Each wall is flat, endless, passes through zero and stands at right angles to its row. A trip goes straight from one point to another. List the walls that it crosses, first one first.
(in the rows, 128 means zero)

Walls:
(1): 92 99 143
(2): 143 129 138
(3): 123 110 131
(4): 142 85 127
(5): 87 125 117
Trips:
126 159 80 to 126 193 107 => none
83 128 191 to 95 137 82 => 3
93 139 155 to 154 142 121 => 3, 2, 1, 5

Walls:
(1): 110 110 124 114 130 117
(2): 108 124 116 95 130 150
(3): 114 109 150 106 175 140
(4): 107 126 187 137 177 64
(5): 160 108 156 129 156 151
Trips:
73 146 135 167 83 117 to 118 128 162 167 103 174 => 1, 4, 5
57 122 159 87 110 98 to 138 124 166 128 128 70 => 2, 5
155 132 100 117 90 109 to 123 137 120 127 122 155 => 2
142 108 95 129 139 107 to 118 112 132 167 142 159 => 5, 3, 1
143 163 121 132 133 107 to 138 100 111 135 135 53 => 1
130 140 133 133 126 117 to 163 140 119 165 105 139 => 4, 5
116 104 152 148 93 122 to 116 141 119 78 128 159 => 4, 2, 3
117 107 125 99 96 33 to 110 138 120 172 155 98 => 1
79 173 133 130 138 145 to 165 85 154 181 124 138 => 2, 5, 3

Walls:
(1): 102 122 115 157 162 88 171 140 91 77 149
(2): 166 168 119 165 88 202 158 130 106 123 187
(3): 127 58 170 153 136 64 105 143 133 127 113
(4): 124 148 89 125 140 113 71 100 172 110 143
(5): 67 87 146 115 100 153 108 90 122 166 152
Trips:
128 122 102 116 96 158 193 124 135 125 88 to 144 124 52 114 100 103 103 113 148 103 159 => 4, 1
118 151 116 132 176 118 120 107 141 123 149 to 151 127 99 86 134 124 97 146 102 141 140 => 1
96 112 167 119 132 146 123 76 106 142 123 to 145 116 113 134 142 96 133 135 141 105 189 => 1, 4, 2, 5
117 147 113 115 128 159 129 144 140 145 154 to 130 152 107 127 97 135 125 132 120 129 130 => 5
114 155 127 106 107 127 108 85 157 174 97 to 123 114 96 128 104 123 88 132 182 172 145 => 3
143 160 156 157 105 154 119 133 168 153 142 to 138 145 110 101 147 150 164 143 74 168 148 => 4, 5, 1

Walls:
(1): 122 101 134 84 137 107 86 99 166 128 120 122 126 119
(2): 142 84 98 156 155 105 125 124 121 121 150 112 104 158
(3): 111 106 163 141 112 141 97 122 112 175 88 123 113 99
(4): 129 83 130 141 115 156 103 125 133 165 180 185 173 115
(5): 133 120 138 129 146 119 188 153 111 142 119 153 124 58
(6): 78 124 113 187 118 129 145 112 134 120 201 174 130 154
Trips:
132 126 125 167 132 104 121 142 107 175 154 108 144 142 to 64 142 84 146 137 155 122 146 152 121 173 128 133 125 => 3
124 162 84 106 157 169 134 113 156 136 162 119 101 138 to 140 123 157 137 139 120 167 120 112 92 136 139 142 182 => 1
134 139 138 140 132 56 120 115 153 157 86 131 155 136 to 118 119 133 134 209 114 130 151 106 116 130 143 77 101 => 5, 2, 1
153 98 197 147 124 112 156 147 168 170 93 100 145 189 to 67 93 106 121 109 105 117 98 129 72 123 133 145 115 => 6, 3, 4
128 117 89 87 149 136 109 107 132 184 112 135 138 162 to 96 144 153 139 108 123 107 179 129 65 147 91 151 101 => 2, 3, 4, 1, 6
167 66 73 112 164 153 172 119 109 76 134 122 145 66 to 148 141 90 131 153 159 156 119 71 127 154 156 91 126 => 6

Walls:
(1): 104 169 139 120 183 154 114 183 153 92 147 103 94 142 162 117 107 112 135 137 177 176 107 139
(2): 146 99 83 168 136 145 106 113 107 86 102 208 97 138 164 135 132 128 135 100 101 146 134 112
(3): 127 123 103 100 78 125 151 141 113 142 129 119 150 132 213 111 91 75 70 135 142 96 141 129
(4): 158 146 100 64 131 109 150 147 92 174 107 163 151 133 165 124 144 123 132 98 167 174 123 99
(5): 102 126 137 171 140 110 170 192 63 104 123 106 118 108 116 136 92 167 108 82 151 74 143 108
(6): 131 88 175 144 169 150 163 71 107 137 166 131 117 177 110 102 136 143 145 99 142 69 176 82
(7): 146 145 156 171 88 128 101 93 94 171 139 129 87 156 120 145 115 118 139 134 91 72 150 121
Trips:
166 177 129 151 92 130 81 111 130 209 105 121 167 136 115 157 104 153 111 112 116 140 152 132 to 170 170 124 145 145 130 154 120 157 131 129 131 171 118 103 121 125 120 150 122 88 141 113 111 => 3, 7
111 130 78 145 146 143 129 161 121 83 125 145 129 85 154 129 110 167 125 177 76 131 105 148 to 154 146 152 160 151 104 82 117 130 124 126 109 124 87 104 117 187 130 142 78 132 118 149 89 => 1, 7, 6
122 112 148 65 139 104 121 116 122 104 156 145 152 102 109 134 108 149 136 84 95 119 160 173 to 80 138 145 98 110 119 159 114 134 151 134 121 140 144 129 177 164 137 146 131 153 97 133 107 => 4, 7, 3
